Each row is a point. Each copy is the shape, with its points in the same order, turned, moved and blurred by noise. Is it also mirrored, or only turned?

Shape:
0:  0.19 -0.43  0.17
1:  0.47  0.47 -0.09
2:  0.30 -0.32 -0.34
3: -0.16  0.64  0.41
4:  0.68 -0.30 -0.07
5: -0.26  0.48 -0.35
6: -0.61  0.00 -0.17
7: -0.54  0.57 -0.06
8: -0.23 -0.35 -0.48
Copy 1, 9 rows:
0: -0.52  0.21  0.05
1:  0.36  0.52 -0.38
2: -0.33  0.06 -0.56
3:  0.53  0.32  0.36
4: -0.48  0.46 -0.47
5:  0.58 -0.23 -0.15
6:  0.21 -0.54  0.15
7:  0.67 -0.25  0.23
8: -0.20 -0.50 -0.28
Copy 1 is: mirrored
Copy 2, 9 rows:
0:  0.30  0.43 -0.25
1: -0.11 -0.30 -0.87
2:  0.53 -0.06 -0.22
3: -0.78  0.04 -0.58
4:  0.53  0.21 -0.71
5: -0.39 -0.48 -0.08
6: -0.32 -0.07  0.28
7: -0.69 -0.29 -0.03
8:  0.39 -0.21  0.22
Copy 2 is: only turned
Copy 3 (9 x 3):
0:  0.01 -0.52 -0.23
1:  0.54  0.35 -0.22
2: -0.05 -0.15 -0.63
3:  0.19  0.26  0.57
4:  0.38 -0.34 -0.61
5: -0.15  0.58  0.00
6: -0.67  0.13  0.06
7: -0.32  0.54  0.32
8: -0.55  0.01 -0.50
Copy 3 is: only turned
Copy 4:
0: -0.13 -0.34 -0.46
1:  0.24 -0.07  0.41
2:  0.28 -0.01 -0.44
3: -0.54  0.01  0.54
4:  0.38 -0.46 -0.29
5: -0.15  0.57  0.21
6: -0.51  0.53 -0.28
7: -0.52  0.57  0.30
8: -0.01  0.41 -0.61
Copy 4 is: only turned

Shape, 7 rows:
0: -0.55 -0.27 -0.34  0.54
1: -0.26 -0.20  0.60 -0.14
2:  0.10 -0.37  0.47  0.06
3: -0.41 -0.32 -0.19 -0.11
4: -0.44 -0.10  0.62  0.29
5:  0.40 -0.17  0.26 -0.56
6: -0.48  0.46 -0.55  0.47
Copy 1, 7 rows:
0: -0.57  0.40 -0.38  0.30
1: -0.15  0.09 -0.14 -0.73
2:  0.03  0.43 -0.35 -0.62
3: -0.35 -0.02 -0.59 -0.07
4: -0.40  0.33  0.11 -0.52
5:  0.58 -0.04 -0.58 -0.64
6: -0.23  0.09  0.06  0.77
Copy 1 is: mirrored
Copy 2 (7 x 4):
0:  0.15 -0.64 -0.64 -0.11
1: -0.46 -0.42  0.19  0.50
2: -0.64 -0.33  0.08  0.03
3: -0.14 -0.23 -0.49  0.33
4: -0.20 -0.77  0.19  0.27
5: -0.66  0.31  0.14  0.15
6:  0.76 -0.24 -0.39 -0.17
Copy 2 is: only turned
Copy 3:
0:  0.10 -0.70  0.29 -0.04
1: -0.33  0.02 -0.38  0.47
2:  0.02  0.12 -0.20  0.58
3: -0.36 -0.21  0.31  0.11
4: -0.11 -0.37 -0.54  0.37
5: -0.23  0.78  0.04  0.35
6:  0.14 -0.49  0.13 -0.76
Copy 3 is: only turned
